Each row is a point. Each copy is the shape, with its points in the same order, turned, moved and blurred by noise. Is it also mirrored, or only turned?

Shape (5 x 2):
[[ 0.18 -0.04]
 [ 0.16  0.42]
 [-0.37 -0.62]
 [ 0.27 -0.42]
 [ 0.19  0.73]]
Copy 1 (5 x 2):
[[ 0.12  0.03]
 [-0.23  0.24]
 [ 0.13 -0.78]
 [ 0.46 -0.22]
 [-0.52  0.56]]
Copy 1 is: only turned
Copy 2 (5 x 2):
[[-0.15 -0.09]
 [-0.56  0.10]
 [ 0.63  0.28]
 [ 0.26 -0.26]
 [-0.87  0.12]]
Copy 2 is: mirrored

Shape (8 x 4):
[[ 0.54  0.18 -0.19  0.08]
 [-0.25 -0.92 -0.25  0.30]
 [-0.09  0.10 -0.53 -0.09]
 [-0.52 -0.14  0.44  0.32]
 [-0.59  0.18 -0.18  0.21]
 [ 0.18 -0.03  0.82  0.05]
 [-0.05  0.26  0.05 -0.29]
 [-0.85 -0.36 -0.48  0.36]]
Copy 1 (8 x 4):
[[ 0.29 -0.18 -0.11 -0.42]
 [-0.56 -0.09 -0.76  0.46]
 [ 0.43 -0.14 -0.16  0.30]
 [-0.38  0.70 -0.09  0.23]
 [ 0.27  0.51 -0.16  0.46]
 [-0.52  0.40  0.34 -0.42]
 [ 0.16  0.06  0.32  0.09]
 [ 0.03  0.40 -0.67  0.87]]
Copy 1 is: mirrored
Copy 2 (8 x 4):
[[ 0.38  0.42 -0.47 -0.27]
 [-0.03  0.80  0.72 -0.68]
 [-0.25  0.43 -0.28 -0.58]
 [-0.34  0.30  0.52  0.19]
 [-0.60  0.41 -0.06 -0.19]
 [ 0.38 -0.04  0.36  0.42]
 [-0.08 -0.15 -0.19 -0.21]
 [-0.81  0.80  0.34 -0.54]]
Copy 2 is: mirrored
Copy 3 (8 x 4):
[[ 0.49  0.25 -0.30 -0.16]
 [ 0.00  0.00  0.96 -0.25]
 [-0.18  0.43 -0.05 -0.37]
 [-0.27 -0.55  0.22  0.15]
 [-0.58  0.10  0.05 -0.05]
 [ 0.33 -0.89 -0.24 -0.06]
 [-0.10 -0.10 -0.31 -0.42]
 [-0.73  0.27  0.71 -0.12]]
Copy 3 is: mirrored
Copy 4 (8 x 4):
[[ 0.29  0.27 -0.26 -0.51]
 [ 0.10 -0.11 -0.67  0.77]
 [-0.06  0.53 -0.28 -0.12]
 [ 0.26 -0.08  0.29  0.58]
 [ 0.00  0.62  0.22  0.38]
 [ 0.50 -0.50  0.53 -0.10]
 [-0.16  0.09  0.21 -0.17]
 [-0.09  0.58 -0.19  0.84]]
Copy 4 is: only turned
